Each wall is flat, endless, passes through zero and stands at right angles to its row. A trip goes straight from one point to another. List the walls that it crosses, first one first.
In the rows, 128 means zero.

Walls:
(1): [155  57]
(2): [107 132]
(3): [151 171]
(4): [147 122]
(5): [105 110]
(6): [119 113]
(7): [148 132]
(8): [106 170]
Trips:
[191 115] to [126 102] -> 3, 6, 5, 7
[116 169] to [151 149] -> 7, 2, 4
[104 106] to [ 42 158] -> 8, 1
[133 133] to [112 160] -> 4, 2, 7
[127  80] to [121 123] -> 2, 4
[135 101] to [172  96] -> 5

Walls:
(1): [185 128 118 183 160 130 112 121 148]
(2): [111 139 185 159 149 156 130 130 112]
(3): [149 122 152 146 152 157 102  82 114]
(4): [136 124 124 111 164 120 138 128 148]
(5): [ 97  62 120  91 115  98 140 143 109]
Trips:
[138 124 144  85 139 114 154 131  88] to [116 102 131  66 121  96 120 122 128] -> none
[144 167 110  94 118 169 139 171 101] to [ 90  79 137 125 141 148 186 117 110] -> 2, 5, 4
[ 89 140 114 147 179 128  95 150 131] to [102  89 120 149 111 154 117 105 107] -> 5, 4, 1
[ 79 128 117 115 184 210 122 121 148] to [134  89 162  88  87 142 133 158  82] -> 5, 4, 3
[147 131 141 101 110  65 143 156 105] to [130 119 144  98  74 160 157 155 161] -> 4
[126 113 120  90 155 156  80 104 122] to [121 162 119 137 142 143 127  79 109] -> 5, 2, 1, 4

Walls:
(1): [ 74 111 164 167  97 137 146 131 125 148 131 133 120 141 155 138 147  67
 170 148 180 136 144 116]
(2): [128 144 157 144 135 174 103 130  92 170 172 158 148 157 182 178 143 137
  87 105 157 112 132 129]
(3): [117 120 129  67 110  79 156 164 104 149  79 144 147  80 147 131 122 143
 139 100 128 156 141 160]
(4): [108 123 109 137 120 121 169 156 141 110 111 154  61 119 134 137 140  75
 147 112 116 152 102 154]
(5): [115 151 150 142 109 153 107 105 142 184 145 173 134 181 136 106  87 115
 134 118 163 132 159 191]
(6): [120 139 130 131  84  75  92 160 177 116 160 141 119  87 160  84 136 135
 137  88 135 171  77  78]
(7): [151 173 141 157 178 148  87 134 111 103 130 138 132 119 131  84 138 148
 130 106 170 140 129 173]
(8): [ 90 115 115 118 133 152 135 118 116 121  83 100  98 162 133 135 117 112
 117  77 153 113 141 186]
Trips:
[147 135 154 115  90 149 128 112 147 120  98 149 147 149 174 146 198 176
  57 128 177 139 103 132] to [176 130 150 142 146 136 132 124 138  98 189 115  99 138  90 106  94 135
 133 146  80 121 105 118] -> 3, 8, 5, 2
[155 155 130  61 148 104 109 119  99 158 107  73 147 106 142 144 220  80
 130 161 131 161 143 130] to [146 144 154 201  74 161 158  95  70 139 114 115 152 132 101 112 114 109
 134 139 109 151 139  73] -> 2, 3, 5
[139 169 107 129  94  96 187  52 150 113 176 127 122 144 159 137 117 134
 116 139 144  98 136  82] to [122 134 135 119 103 110 124 161 113 133 149 126 168 113 182 120 139 135
 161  83 160 109 121 163] -> 5, 3, 7, 8
[144 110 151 121 143 134 132 135 177 131 120 149 137  84 151 104 142 116
 152 110 145 108 153 129] to [124 127  93 148  68 167 142 172 123 114 174 143 107 176  99 114 170 130
 127 120 121 121 154 122] -> 3, 2, 7, 8
[122 112 137 138 122 139 120 153  66 122  96 141 125 167 147  77 106 117
 133 172 123 128 119 144] to [ 67 119 128 102 113  53 140 102 124 129  92 141 117 126  88 137 166 150
 117 160 196 162 103 138] -> 7, 6, 5
